Each row of a before or after table is a point. One or more steps were done to the points. Then noise was added and the rows were shuffled. The steps act on columns, c1 being the first. Write out the steps. A step turns or swaps two columns, mirrors them in a line or flattens them onto one, adds a multiple of one to another, or multiplies or shifts one. Angles are multiples of 10 degrees, from the lower column toward the higher: turns from -170 to 170, lines from 10 to 170 but not 90. Use the fewest steps. Two steps may share a column if one is a turn and the other turns, adds or multiplies; they go together, in the order done. Otherwise the lowest column goes first.

Before:
[[ 2.9  1.5]
 [ 1.7  4.5]
 [-8.0  0.2]
 [ 4.7 -0.8]
 [ 2.1  3.2]
 [ 5.4  2.6]
 [ 3.3  3.1]
 [ 1.0  1.3]
 [-4.2  3.6]
 [-3.7 -3.8]
 [-4.5 -2.6]
 [ 2.0  1.3]]
After:
[[-4.8  0.0]
 [ 2.9 -7.4]
 [-3.8  2.3]
 [ 3.4 -3.4]
 [-1.8 -5.0]
 [-1.3  0.5]
 [-3.5  0.8]
 [-0.8  4.8]
 [-4.0  3.6]
 [-1.3  1.3]
 [ 5.0 -2.0]
 [-2.6  1.9]]
Steps: turn c1 and c2 by 110 degrees

Before, 14 rows:
[[ -6.0  -4.0   6.3  -0.1  -2.7  -2.9   3.7  -2.1]
 [  3.6   0.6   5.0  -3.7   3.3   3.2   1.4  -1.8]
 [ -2.9  -3.2   5.9   0.3   3.4   2.9   4.2   2.8]
 [ -0.6   1.1   4.3  -3.6   0.2   0.1  -1.4   2.3]
 [  0.9  -3.3   2.9   5.8   2.8   0.6  -1.7  -0.9]
 [ -1.3  -2.7   2.7  -6.4   1.8  -4.1   5.6   5.0]
 [  0.0   2.5   5.7  -1.8  -6.2   6.7  -1.7  -4.3]
 [  1.4   1.6   0.1   3.2  -9.6   3.0   1.4   3.8]
 [ -1.5  -3.2   1.1  -1.4  -0.2  -2.1   2.0   4.3]
 [  2.2   1.0   7.0  -1.1   3.7   1.1   4.5   3.6]
 [  1.0  -4.5   6.0 -10.0  -7.4  -8.2   0.7   3.5]
 [  3.0   0.9   3.9  -4.0  -0.8  -3.2  -1.5   3.6]
 [ -0.7  -0.6   5.9  -1.0  -1.2  -1.7   2.8   5.2]
 [ -0.7  -7.6   8.2  -2.1   4.0  -1.5  -0.9   1.4]]
After:
[[ 0.9 -0.5  2.3 -1.1 -0.9 -1.5  3.0  5.2]
 [-2.8  1.0  1.6 -4.3 -1.0 -3.2 -1.4  3.5]
 [-1.3  1.3 -0.1  3.3 -6.3  2.7  1.4  4.2]
 [ 6.2 -3.9  2.8 -0.2 -2.1 -2.8  4.1 -2.4]
 [ 3.0 -3.1  2.4  0.0  2.4  3.1  4.4  2.9]
 [ 0.7 -7.6  3.4 -2.4  3.0 -1.6 -0.9  1.5]
 [ 1.7 -3.5  0.5 -1.7 -0.2 -2.0  1.8  4.2]
 [-0.6 -4.4  2.2 -9.8 -5.3 -8.3  0.9  4.0]
 [ 0.0  2.6  2.1 -1.3 -4.3  6.7 -1.8 -4.2]
 [-2.1  1.2  2.9 -0.9  2.7  1.1  4.7  4.0]
 [-3.6  0.5  1.9 -3.4  2.2  3.9  1.2 -1.9]
 [ 0.6  1.1  2.2 -3.8 -0.2  0.0 -1.4  1.9]
 [ 1.4 -2.6  1.0 -6.3  1.3 -4.3  5.7  4.5]
 [-1.1 -3.5  1.1  5.6  2.0  0.6 -1.7 -1.0]]
Steps: multiply c1 by -1; multiply c3 by 0.4; multiply c5 by 0.7

Before (9 x 12):
[[ 1.7 -0.5 -2.3  1.4  3.1 -2.1  1.0  1.1  3.7 -3.7 -3.4 -2.3]
 [-4.9 -3.8 -3.3 -1.0  2.6  0.9 -0.6  6.3  4.4  0.9  4.2 -3.6]
 [ 3.3 -0.9 -3.9 -1.3 -5.7  5.7  2.0  2.2  3.7 -5.3 -3.8 -3.6]
 [ 0.3  2.9 -3.6 -3.5 -2.2  5.7  0.7  6.2 10.1 -3.5  4.0 -1.2]
 [ 4.9  1.3  4.4  2.7 -4.0  5.2  1.2 -2.8  0.0  2.9  1.4 -5.1]
 [-2.5 -0.7  2.9 -1.8  3.9 -3.1  7.7  3.8  1.7  0.2  1.5  5.3]
 [-5.9 -0.2  4.2 -1.3 -6.4  0.1  1.1 -3.4 -0.5 -3.3  0.9  0.5]
 [-1.7 -3.2 -2.1  1.7 -7.0 -2.0 -0.5 -2.9 -0.4 -3.1 -0.8  1.3]
 [-4.3 -3.7  0.9  1.9 -0.3  6.5  0.3 -1.4 -1.2  3.5 -2.0  4.5]]
After:
[[-4.4 -3.5 -1.7  1.1 -0.3  2.7 -0.9 -0.4 -1.2  6.8 -2.1  4.6]
 [ 5.0  1.4 -5.2 -6.1 -4.0  2.0  2.0  0.6  0.1  5.4  1.3 -4.9]
 [-5.0 -3.8  6.6 -1.1  2.5  0.0  1.4  2.7  4.5  1.2  4.2 -3.6]
 [ 3.4 -1.0  4.3 -1.8 -5.7  7.8 -1.2 -0.7  3.7 -0.4 -3.7 -3.7]
 [-1.7 -3.2  0.0 -0.3 -7.0  0.6  0.8 -3.4 -0.4 -3.8 -0.8  1.3]
 [ 0.4  2.8  6.7  2.0 -2.1  6.6 -2.0  2.5 10.1  0.8  4.0 -1.2]
 [-6.0 -0.2 -5.5  0.9 -6.3  2.3 -1.8  0.0 -0.5 -2.4  0.9  0.5]
 [ 1.6 -0.5  2.6 -3.2  3.1  0.7  0.6 -0.6  3.6 -4.4 -3.4 -2.3]
 [-2.4 -0.6  0.2  0.9  4.0 -2.5 -9.5  4.9  1.8 -1.9  1.5  5.3]]
Steps: mirror c3 and c8 in the line at 70 degrees; add -0.7 times c12 to c4; turn c4 and c7 by 150 degrees; turn c6 and c10 by 40 degrees

Before, 9 rows:
[[-1.6  6.2 -1.8  4.6 -0.2  0.5 -0.6 -2.4  0.8  0.1  1.1 -1.7 -0.8 -2.5
  -1.3 -0.7 -3.0  4.4 -0.4  0.7]
 [-4.2  2.8 -6.0  5.9 -1.6 -1.8 -2.4 -4.7 -0.8 -2.1  1.0  1.1  0.1 -1.4
   0.4  0.5 -3.6 -1.2 -0.4  0.0]
 [ 4.6  3.1  1.2 -5.6  3.8  2.1  3.2 -2.8 -1.4  1.9  4.2  2.0 -1.8 -2.8
  -0.7 -1.3  2.0 -5.8 -1.7 -2.6]
 [ 3.8  6.5  3.0 -4.3  0.9 -5.8 -1.9 -0.5 -0.7 -6.2  4.6  1.7  7.7  7.3
  -4.1  2.3  6.7 -1.3  2.6  4.3]
 [-2.9  3.9  0.7  1.9  0.5 -0.2  1.7  2.5  1.9  1.0  7.0  2.0 -4.5 -2.5
  -1.4 -2.9 -2.1 -1.8 -2.3 -1.8]
 [-3.8  1.0 -7.2  2.4 -4.8 -2.6 -4.1 -2.4 -3.5 -1.2 -3.3 -1.3  1.8 -3.8
  -2.4  0.4  3.7  2.7  2.7  1.9]
 [ 3.0 -2.4  4.9 -0.9  2.7  0.9  0.2 -2.7 -3.3 -3.7  4.5  0.6  0.8 -2.4
  -0.5 -2.7  1.2 -3.0 -2.3 -2.4]
 [ 3.5 -2.8  3.2 -0.9  2.3  3.2  2.8  0.5 -2.0  0.5 -2.0  3.8 -0.2 -1.6
   1.1 -3.0 -0.6 -4.7 -5.8 -4.6]
 [ 0.4 -2.0 -7.4 -2.2 -3.5 -7.2 -4.2 -7.5 -3.6 -4.5 -4.1  1.0  0.0  4.0
  -2.6 -0.9  1.9  4.7  2.2  6.3]]
After (9 x 20):
[[  3.4  -3.0   3.2  -0.9   7.0   3.2   6.9   0.6  -1.9   0.3  -2.2   3.8
   -0.3  -0.3   1.2  -3.0  -0.7   3.8  -9.3  -4.7]
 [ -3.7   1.2  -7.2   2.5 -14.5  -2.7  -0.2  -2.5  -3.5  -0.6  -3.1  -1.4
    1.8   4.3  -2.4   0.5   3.8   0.2   4.3   1.9]
 [  4.6   3.0   1.1  -5.4  11.5   2.0   7.1  -2.3  -1.4   2.3   4.2   2.0
   -1.9   0.3  -0.7  -1.3   2.1   4.8  -2.8  -2.5]
 [ -4.1   2.8  -6.1   5.8  -4.9  -1.8   1.5  -5.0  -0.8  -1.3   1.0   1.1
    0.1   0.6   0.3   0.6  -3.6   1.4  -0.7   0.0]
 [  2.9  -2.3   5.1  -0.9   8.1   0.9   4.2  -3.3  -3.3  -3.3   4.5   0.6
    0.9   0.9  -0.2  -2.6   1.1   3.0  -3.9  -2.4]
 [ -2.8   4.0   0.7   1.9   1.5  -0.3   5.7   2.6   1.9   0.8   6.9   2.2
   -4.3   1.4  -1.5  -2.9  -2.1   2.3  -3.6  -1.8]
 [  3.7   6.6   3.0  -4.4   2.8  -5.8   2.2  -1.5  -0.7  -6.0   4.6   1.8
    7.7  -6.7  -4.1   2.2   6.6  -2.9   4.1   4.2]
 [ -1.6   6.2  -1.9   4.5  -0.7   0.6   3.3  -2.5   0.9   0.5   1.3  -1.7
   -1.0   3.9  -1.3  -0.7  -2.9  -1.5  -0.5   0.7]
 [  0.5  -2.2  -7.4  -2.3 -10.5  -7.3  -0.1  -8.2  -3.6  -3.1  -4.2   1.1
   -0.1  -1.8  -2.7  -1.1   1.8  -4.7   3.5   6.4]]
Steps: multiply c5 by 3; shift c7 by 4.0; turn c8 and c10 by -10 degrees; multiply c18 by 0.7; turn c14 and c18 by -150 degrees; multiply c19 by 1.6
